Each row of a before or after table is a point. One or more steps were done to the points. Then noise was added and the rows were shuffled. The steps act on columns, c1 being the first. What was done? A step turns or swaps two columns, mirrors them in a line or flattens them onto one, adds a multiple of one to another, or multiplies or shifts one. Angles are multiples of 10 degrees, from the lower column toward the higher: turns from -170 to 170, lines from 10 to 170 but not 90. Use the fewest steps. Two steps may share a column if one is a turn and the other turns, adds or multiplies; they go together, in the order done. Otherwise the lowest column goes first.

Before (12 x 3):
.29  -.06  .07
.16  .07  .00
-.70  .08  .12
-.03  .43  .83
.02  .02  -.13
.07  -.10  -.03
-.03  .11  -.09
-.10  -.07  .19
-.20  -.01  .12
.09  .41  -.17
.28  -.04  -.12
.22  -.12  -.08
After:
.29  .07  -.25
.05  .49  -.06
.28  -.02  -.07
.01  .07  -.11
-.02  .12  -.03
.00  .13  .94
.16  .09  -.08
.21  -.06  -.21
-.72  -.07  .45
.10  -.04  -.07
-.08  -.16  .18
-.23  -.11  .20
Steps: add -0.5 times c1 to c3; turn c2 and c3 by 20 degrees

Before (13 x 8):
-.52  .67  .14  .06  .55  -.30  -.04  -.47
-.34  .21  .46  .25  -.07  .34  -.35  -.06
-.03  .03  -.51  -.25  .06  .03  -.08  .12
-.09  -.18  -.10  -.67  -.15  -.22  .08  .20
-.12  -.66  .14  -.10  -.31  .16  -.21  -.04
-.50  .56  .31  .28  .57  -.06  .27  -.03
.30  .14  -.05  -.51  -.08  .01  -.14  .06
-.12  -.08  .20  -.15  -.47  .32  -.10  -.01
-.09  -.13  .01  -.69  .04  .15  -.31  .16
.20  -.20  .00  -.33  -.18  -.15  -.48  .46
-.33  -.09  .05  -.14  -.51  -.06  -.29  .05
.16  -.38  .21  -.17  -.15  .13  -.45  -.18
-.19  .27  .59  .45  .15  -.09  .07  -.46
After (13 x 8):
-.09  -.18  -.09  -.20  -.67  .24  .08  .14
-.09  -.12  .12  -.38  -.57  -.11  -.34  .46
-.02  -.07  -.12  -.01  -.38  .12  -.45  .93
-.11  -.19  -.10  .39  -.39  .01  -.25  .34
-.07  -.10  .08  .32  -.35  -.40  -.08  .11
-.33  -.55  -.01  .19  -.26  -.20  -.22  .17
.16  .26  -.40  -.44  .35  .14  -.04  -.43
.15  .25  .07  -.19  -.49  .00  -.16  .19
-.01  .01  -.14  .17  .16  -.56  -.33  .30
.11  .23  -.37  -.35  .53  -.14  .27  -.28
-.11  -.24  -.11  .04  -.24  -.24  -.46  .24
.10  .12  -.65  .09  .47  -.32  .07  -.53
-.02  .01  .56  -.19  -.20  .28  -.07  .20
Steps: flatten c1 and c2 onto the line at 60 degrees; turn c3 and c6 by -140 degrees; multiply c3 by 1.3; turn c4 and c5 by 60 degrees; add -1 times c7 to c8
